Every row gives one point. The points of each table are mixes of a few directions, plus a little noise. How many directions does each table use, and how many do they share? Where both have some left over, give the other angles between the two spaces (their principal angles), to ten degrees, smallest first.

First (7 x 3):
[[  4.5   1.9  -0.3]
 [ -1.0  -0.4   0.0]
 [  6.5   2.6  -0.5]
 [-10.9  -4.5   0.9]
 [  4.8   1.9  -0.4]
 [ -6.2  -2.6   0.4]
 [  2.3   0.9  -0.2]]
Second (6 x 3):
[[-2.2  2.7 -0.3]
 [ 4.3 -7.5  0.5]
 [ 0.9  3.6 -0.5]
 [-4.1 -2.4  0.4]
 [ 8.1 -0.5 -0.2]
 [-6.8  4.3 -0.1]]
Directions: first 1, second 2, shared 1

First, 8 rows:
[[-3.2 -3.2  3.8  3.0 -2.7  2.7  1.4 -4.4]
 [-2.2 -2.3  2.5  2.2 -2.0  2.0  0.9 -3.2]
 [ 7.1  7.7 -8.6 -7.5  6.7 -6.5 -3.2 10.7]
 [ 3.6  3.8 -4.1 -3.8  3.2 -3.1 -1.4  5.2]
 [-2.6 -2.7  3.0  2.7 -2.3  2.4  1.0 -3.9]
 [-1.8 -2.2  2.2  1.9 -1.8  1.8  0.9 -2.7]
 [-3.2 -3.5  3.9  3.4 -2.8  2.9  1.5 -4.8]
 [ 2.2  2.2 -2.6 -2.3  1.9 -2.0 -1.1  3.1]]
Second, 7 rows:
[[-5.9 -4.5  4.4  0.1  1.6 -0.8 -0.7 -3.9]
 [ 2.8 10.3  3.0 -2.0 -4.3  3.8 -3.3  5.0]
 [ 6.1 -0.4 -2.0  2.3  0.3 -0.5 -1.2  3.0]
 [-7.9 -9.4 -0.4 -1.9  0.0 -0.2  2.8 -6.0]
 [-0.3  5.0  0.0  0.5  2.8 -2.3  1.0 -0.1]
 [ 9.6  0.9 -3.2  2.9 -0.6  0.4 -2.1  5.2]
 [-4.7 -1.9 -1.9 -2.1  0.0 -0.1  3.2 -3.0]]
Directions: first 1, second 4, shared 0; angles 40

First, 9 rows:
[[-4.2 -1.8  3.7 -2.5 -6.6 -1.0  2.0  4.1 -3.4 11.1  3.9]
 [ 7.5  3.2  2.1  0.9  5.6 -4.7  4.0 -7.6 10.2 -3.7 -2.3]
 [-3.6  0.8 -3.8 -0.4  5.0  2.8  1.6 -0.8 -2.7 -0.3  1.5]
 [ 3.1 -2.2  1.5  1.3 -2.5  1.9 -5.5  3.0 -3.7 -2.0 -5.2]
 [ 7.0 -0.7  2.6  0.9  6.5  2.6 -0.8 -1.6 -3.4  1.1 -9.1]
 [-6.2  1.4 -3.7 -1.5  3.5  1.3  4.4 -1.1 -1.1  2.4  5.5]
 [ 3.6 -1.1  2.0  1.6 -7.0 -2.2 -5.6  1.9  3.5 -6.0 -1.8]
 [-1.3  0.1 -0.2 -0.4 -0.7 -0.4  0.9  0.2  0.2  1.0  1.4]
 [-6.1  0.2 -4.1  0.1 -3.8  0.2 -1.0  1.8  0.7 -3.8  6.1]]
Second (8 x 11):
[[  0.8   1.3   0.5  -0.1  -8.6   2.3  -5.0  -0.8  -2.5  -0.2   2.2]
 [ -0.3  -0.5  -0.2   0.0   3.1  -0.8   1.8   0.3   0.9   0.1  -0.8]
 [ -1.2  -2.0  -0.8   0.1  12.8  -3.4   7.5   1.2   3.7   0.3  -3.3]
 [ -1.1  -1.8  -0.7   0.1  11.3  -3.0   6.6   1.1   3.3   0.3  -2.9]
 [ -0.5  -0.9  -0.3   0.1   5.5  -1.5   3.2   0.5   1.6   0.1  -1.4]
 [  1.1   1.8   0.7  -0.1 -11.7   3.2  -6.8  -1.1  -3.4  -0.3   3.0]
 [ -0.2  -0.4  -0.1   0.0   2.3  -0.6   1.4   0.2   0.7   0.1  -0.6]
 [  1.4   2.3   0.9  -0.2 -14.7   3.9  -8.5  -1.4  -4.3  -0.3   3.7]]
Directions: first 4, second 1, shared 0; angles 40
